Each row of a before or after table is a point. The points were changed in one or more steps. Then noise was added and the rows were shuffled. The steps act on columns, c1 being the first. What was done? A step turns or swaps two columns, mirrors them in a line or flattens them onto one, adds a multiple of one to another, or multiplies or shifts one. Angles are multiples of 10 degrees, from the lower column toward the higher: turns from -170 to 170, lines from 10 to 170 but not 90. Use the fewest steps. Two steps may share a column if one is a turn and the other turns, adds or multiplies; they go together, in the order done. Otherwise the lowest column goes first.

Before:
[[ -7  56 -20]
 [ 17   5  -7]
 [-82  26  94]
 [ 22 -48  62]
 [ -2 -51  27]
 [-85  35  28]
 [-60   5   5]
 [ -6 -10 -19]
 [-27  -6  58]
 [-35 -20  72]
 [  3 -65  43]
 [-38 -58  -6]]
After:
[[  22  -95   78]
 [ -36 -108  -33]
 [ -60  -42  -41]
 [  16  -44    5]
 [ -34  -71   47]
 [  -4 -103   27]
 [  -9  -60  -21]
 [ -88  -18  -35]
 [ -27  -55   40]
 [   2 -116   47]
 [ -82  -23   38]
 [  -9    5  -23]]
Steps: add 0.7 times c1 to c3; shift c2 by -50

Before:
[[  64    6   49    8  -35  -75]
 [ -43   12  -80   52  -33   27]
 [  -4  -42   28  -25  -69   30]
 [   5    3   -5  -23   44  -14]
 [  -8   41   -9   15   21   23]
 [   4   -3  -60   36   12   30]
 [  21   11  -46    9  -36    7]
 [ -14   27    0  -30 -121  -19]
 [ -44  -31  -10   32    3   -3]
 [  -9  -37   47    1   -4   49]
 [  62  -14  -11   -3   77   -4]
 [ -18  -53   31    4  -20    7]]
After, 12 rows:
[[  -8    3   46   -5  -36   45]
 [  26  -39  -48   11    9    5]
 [ -10   20  -15   20   45   25]
 [  -2   11  -61   39   -4   29]
 [  -5  -69   35  -32  -43   34]
 [  -9 -123    1  -25   26  -17]
 [   5   43   -1  -19    6  -19]
 [ -43    2   -4   29  -36   -2]
 [  62  -38   52    6    5  -73]
 [  62   77   -7   -6   -7   -2]
 [ -43  -33  -81   53   10   23]
 [ -17  -20   32    6  -51    3]]
Steps: swap c2 and c5

Before:
[[  34    5  -18   84   -7  -33   25   24]
 [-121   11  -14   48  -21  -29   -7  -21]
 [  24   29  -25  -44   -9   -9  -19   30]
 [   6  -46  -10  -41  -17   27    5  -25]
 [ -71   50  -35  -15  -15   10  -16    5]
 [ -98   -1  -69   -8   31  -27    6   24]
 [  33   47  105  -34   31   39    4   15]
 [ -13   17   40  -34  -21   20   -3   36]
 [  29   48  -45  -27   11   -1   25    1]
 [  -5   33   -2   17    4   47   -4   37]
 [ -31   47   50  -24   21   25  -81  -13]]
After, 11 rows:
[[-25  82  -6   6  15 -40  23  11]
 [ -3 -11 -19  53  33  76 -17  -4]
 [  8 -26   8  47  48 -33  28  -8]
 [ 43  19   0  36   0  14  -6  30]
 [ -1 -41 -11  25  23 -24 -20  20]
 [-47  -7  19  -3  73  90   5  11]
 [ 29 -44 -16 -42   2  -8   8 -33]
 [-50  51 -22  11   9 118  -5 -25]
 [ 19 -19  30  51 -48  34 -81 -21]
 [ 44 -39  43  49 -95 -29  -1   5]
 [ 21 -34 -14  19 -43  20  -5  30]]
Steps: turn c1 and c6 by -80 degrees; swap c2 and c4; turn c3 and c5 by -80 degrees; shift c8 by -10

Before:
[[ 33   3  34 -35  -7  -1  21  13  -9 -17 -48]
 [-12  23  22 -16  14  21  -9 -32 -18   3 -45]
 [-19  27  -5 -10  -3  13   7  13 -52 -22  27]
 [ 10  13  41 -40  23 -38   4  23 -15 -26 -21]
 [-23   7   6  34  -8  26  -2 -24 -38  11  35]
 [-21 -24 -34 -22  20  22 -20 -20  -4 -37  39]
 [-22  26  18 -29   4 -13  12  19   7  34  19]
 [  2  -3  17 -18  19  25  -9  21 -13  37  21]
 [ 21  -3   9 -53 -16 -23 -26  24 -17 -13   2]]
After (9 x 11):
[[ -13   26   23  -13    9   24   23   21  -18    4 -113]
 [   8   11   43  -40   23  -39  -15  -20  -13  -28  -53]
 [  -1   -2   18  -20   18   27   -1  -25  -12   36   50]
 [ -22  -24  -32  -21   23   23   29    7   -5  -37   98]
 [ -21   29   17  -33    4  -12  -18  -12   11   34   47]
 [  24   -1    8  -54  -11  -27    7  -30  -14  -10    5]
 [ -16   26   -4  -10   -2   10  -13   -3  -51  -19   65]
 [ -25    9    7   32   -8   25   14   20  -36   13   88]
 [  34    4   39  -35   -8   -1  -23   -2   -9  -19 -120]]
Steps: turn c7 and c8 by 150 degrees; multiply c11 by 2.5
